Rows are points. To make a cloud, some directions were put in groups of two or more. Within a group, all points are equally far from the middle, so they leave a hole (a ring in 2 directions, a hollow ball in 3). The other directions are filled evenly. Then the cloud was stretched, turned, moved and blurred a little. How many holes are there, and how many directions does each take, smallest first?

Cloud, 19 rows:
[[ 60  27 -18]
 [-27 -35   3]
 [ 21  26 -49]
 [ 56  -9  21]
 [ -9  53  17]
 [-34   7  36]
 [ 35  55 -18]
 [ 35 -34  -7]
 [-33  -9 -27]
 [-13 -27  43]
 [  2  49  37]
 [ 36 -14 -36]
 [-31 -32   3]
 [ -3 -23  50]
 [ 17 -43  11]
 [ 32  58 -13]
 [-22  39 -20]
 [-18  48  -6]
 [-18  36 -29]]
Holes: 1 (3)

Cloud, 27 rows:
[[-23  41  33 -40]
 [ 15 -43   6  17]
 [-10 -36 -53 -52]
 [ 22  -7 -26   0]
 [-62 -17 -11   6]
 [-33  63  -5  10]
 [ 27 -28  10  20]
 [  5  11  20  60]
 [ 25   6  27  56]
 [ 36  15  17  48]
 [-77  14 -15 -56]
 [  3  29  65  16]
 [  5   6  30 -40]
 [ 23  -1  -5  32]
 [ 12  17  26  60]
 [ 13   0  30  41]
 [-33 -16 -17 -65]
 [ 10   0  16   5]
 [-71  -1 -15  12]
 [ 18 -63  -5 -42]
 [-26 -50 -40  19]
 [-44  25  10 -39]
 [ 30  36  38 -18]
 [-29 -22 -16  34]
 [ 22   6 -15 -21]
 [ 14  38  33  -2]
 [-50 -12  20 -43]]
Holes: 0

Cloud:
[[-18  44 -18 -78]
 [  3  61 -27  43]
 [-14   6  40 -17]
 [ 23 -24 -48 -39]
 [-15   2  39 -15]
 [ 52   8  14 -14]
 [-22  63 -33   8]
 [ 36  38   1  14]
 [ 27  -4 -43  31]
 [-26  15  30 -15]
 [-13  37  29 -29]
 [ 17 -37 -32  36]
 [-43  42 -17   3]
 [ 11  52 -29  51]
 [-12  60  14  18]
 [ 14 -34  31 -76]
 [-53   3  -2  17]
 [ 37 -12  -3  47]
 [-18   7 -54 -24]
 [ 54  26 -39 -46]
 [-19 -31  33   8]
 [ -5 -15  45  29]
 [-21  56  16  33]
 [ 24  28  36 -17]
 [-44 -11 -26   9]
 [ 39  26 -28  15]
 [-37  -9  22   4]
 [-22   6  37  -8]
 [ 34  -5 -52 -24]
 [ 27  45 -18  31]
 [ 41  37 -20   6]]
Holes: 1 (3)

Cloud, 52 rows:
[[  0 -44  31  17 -32 -24]
 [ 15 -17 -10 -17  70   3]
 [-49  27 -43  -5  -7  55]
 [ 16  24  58 -10   3 -48]
 [-66  24  45  -8  -4  11]
 [ 40 -30 -25 -27   1 -32]
 [-52  -1  31   5 -47 -29]
 [-50 -12  26  29  32   6]
 [-27  17 -49 -26 -61   2]
 [  9  23  30   4  27 -59]
 [-28 -12 -47  -3 -38  57]
 [-63  13 -23  28  26  12]
 [ 18 -19 -23   0  55  27]
 [-42  -7  34 -20  14  50]
 [  3 -27 -28  15  44  33]
 [  8  26 -26  25 -44 -43]
 [-20 -19  22  19 -68  24]
 [ 47   0  42   9 -41 -31]
 [-35 -11  49  17  21  25]
 [-23 -15 -27 -11 -55  55]
 [ 24  42 -41  -1  -1  32]
 [-26  48  43 -36 -11 -12]
 [-24  24 -62   1 -56  27]
 [ 23  32 -54  -2 -41   9]
 [ 44 -11 -35  -1   9  36]
 [ 33 -41 -15  31 -15 -18]
 [ 14  19 -40 -25 -28 -34]
 [-44 -26   1  18 -32 -34]
 [ -6  42  35 -50  -2 -13]
 [  4 -29 -37   6  23  47]
 [-50  17  31  27 -16  45]
 [  5  58  36 -10   4  25]
 [ 18 -11  31  43  28  17]
 [ 20 -49 -18 -44 -10  -6]
 [-35   8 -11  -1 -52  66]
 [-12  56  16  39 -58  25]
 [ 17  34 -42  39 -38 -14]
 [  9  37  13  32 -67 -28]
 [ -1  35  11  11  42 -41]
 [  1 -36  31  20 -53   5]
 [-24 -18  -9  54   5  28]
 [ 29 -41  18  21 -16 -37]
 [-20  51 -40  -4  21  20]
 [ 19   5  27  13  59 -34]
 [ 52  -9 -22 -30 -30   5]
 [-47  -6  35  -4 -58 -17]
 [-25 -22  58 -28  26  19]
 [-30  15 -39  33 -57 -22]
 [-33  -8 -24  56 -42  15]
 [ 21  -6  -7 -24  48 -46]
 [ 35  11  15 -21  22  46]
 [-12 -12  45  14   7  47]]
Holes: 3 (2, 2, 2)

Cloud:
[[-29  28  38 -62  46   1 -32  12]
 [ 28  59  26 -33 -14 -37  -3 -17]
 [  0  51   9  17  58  42  33  12]
 [-47   2 -57  54  24  27 -22   2]
 [ -4  44   7 -38  49 -17 -70 -13]
 [-31 -16 -42 -15 -24 -21 -45  38]
 [ -1  29 -61 -39  23  31   2 -29]
 [ 34   0 -26  62  37  -7  23 -36]
 [-23  53   6  18  -3  58  22   3]
 [-31  14 -29 -51  31  14 -67  -1]
 [ 34  32 -50  -4  -6   1 -38  52]
 [ -1   0  21  61 -35 -31 -25  26]
 [-44 -28 -39 -18  24  24 -15 -43]
 [ 28 -25 -11   4 -38  10 -15  45]
 [-42  48  46 -23  -4  20 -13  22]
 [ 24 -17   7 -23  23 -17 -62 -50]
 [-29   2 -51 -19  13  33  44   8]
 [-13  18 -34   1  75 -31 -31  15]
 [-29  21 -49 -20 -17  -3 -66  35]
 [-13  46 -46 -31 -17 -13 -17 -30]
 [-59 -20  -2  30  -9  39   8  17]
 [-36  -5  22   2  46 -44 -44  -2]
 [ 13  12  21   2 -64  -4 -45   6]
 [ 26  32  27 -37  34 -26 -62   2]
 [ -3  39  20   7  60  38   2  48]
 [-35  18   7 -23 -20 -69 -45  -4]
 [ -6 -20  -3   0  58 -23  -3 -71]
 [ 17  27  16  -9  67  41  19  32]
 [ 11  -9 -28  49   3  53 -41   1]
 [-42 -13  24  51 -15  12  20  33]
 [-17  11 -23 -45 -25 -49   3   6]
 [-11 -23  -4   9  14 -11 -53 -63]
 [-15  55  -1  14  63  20 -31 -16]
 [-29 -10  -4   5  44 -10   3  63]
 [ 41  18 -37 -14 -39  25  25 -15]
 [ 47  11  -5 -13  31 -17   6 -75]
 [-15 -11  -9  64 -24  22  60   7]
 [-34  14 -32  -1 -41 -29   6 -36]
 [  9 -21 -23  41 -49 -19  15  46]
 [-15  55 -42 -14 -13  -3 -32 -35]
 [-55   1 -40   2  13  14 -59 -14]
 [ 22 -13 -10  -6  27 -36  22 -79]
 [ 22 -20   2 -40   9  55  -2  13]
 [-46  20   3 -48  18  21  14 -26]
 [ 17  19 -22  36 -15  34 -54  45]
 [-35 -22  -5  32 -44  26  36   7]
 [ -5  48  14  27   1  19 -29  76]
 [  9   1 -11  27 -20 -36 -28 -71]
 [ -4  -1  34  33 -61   9  -7  18]
 [ 25  -5  44   7  43  -3 -15  17]
 [ -2  35 -49   9  77   0 -20  21]
 [-22  18 -67 -19 -15 -25 -35 -20]
 [ -1  20 -11  23   5  81  -1 -14]
 [-12 -15  22  24  32 -48 -24  25]
 [-21  46 -30  36  52  46  28  19]
 [  6  38 -74  21  33  49  10  12]
 [-14  37  29 -45  37  37  -2 -33]
 [ -3 -28 -28 -17  29  -6  59 -25]
 [-22  -8 -38  36 -28  -1   7 -61]
 [-25  32   4  -5  42 -31  44 -29]
 [-47  30  18 -42 -30   1 -29  32]
 [-23  27  28 -32  39 -40 -12  51]
 [ 12  30  -8 -58 -27  -4 -20  41]
 [  0 -13 -79  28 -20 -16  23 -10]
 [-52 -22  10 -41 -13  -6 -25  14]
 [-35  21   5 -51  28  43 -45  -3]
 [-32  41 -29 -15  30 -14 -43 -47]
 [-18  29 -21  52 -19 -47  23  46]
 [-40   6  24 -68  39  -4  -1   9]
 [-16  -6 -40  31  74  -2  26  -8]
 [-22  21  10 -28  49 -50 -39  36]
 [  8  65  19  -3   8 -35  16  50]
 [-14 -36  14 -32  45  -8  37  -9]
 [ 16 -13  48 -31  40  17   9 -45]
 [ -8 -48 -58   8  30  11 -26   2]
 [ 39  27 -43 -36 -21  -9 -46   5]
 [  2  -9 -12  22 -33  19  21 -67]
 [ 33 -36 -66  27  25  14 -13 -17]
 [-27 -37  29 -29 -28  -8 -17  -7]
 [ -9 -37   0  17 -21  58  10   4]
 [-11  51 -13   9  21 -64  14 -11]
 [-26  36 -47 -20  -7  36  11 -25]
 [ -4 -36  -7 -12  34 -36 -18  32]
 [-17  10 -35 -49  25  25 -56  37]
 [ -9   5 -16 -27  20 -47  41 -40]
 [ 23 -15 -18  25   4 -23  70  -3]
 [  2 -13  22 -10 -24  14  29 -61]
 [ 40  -5 -11 -43  52  10 -46 -27]]
Holes: 3 (2, 3, 3)
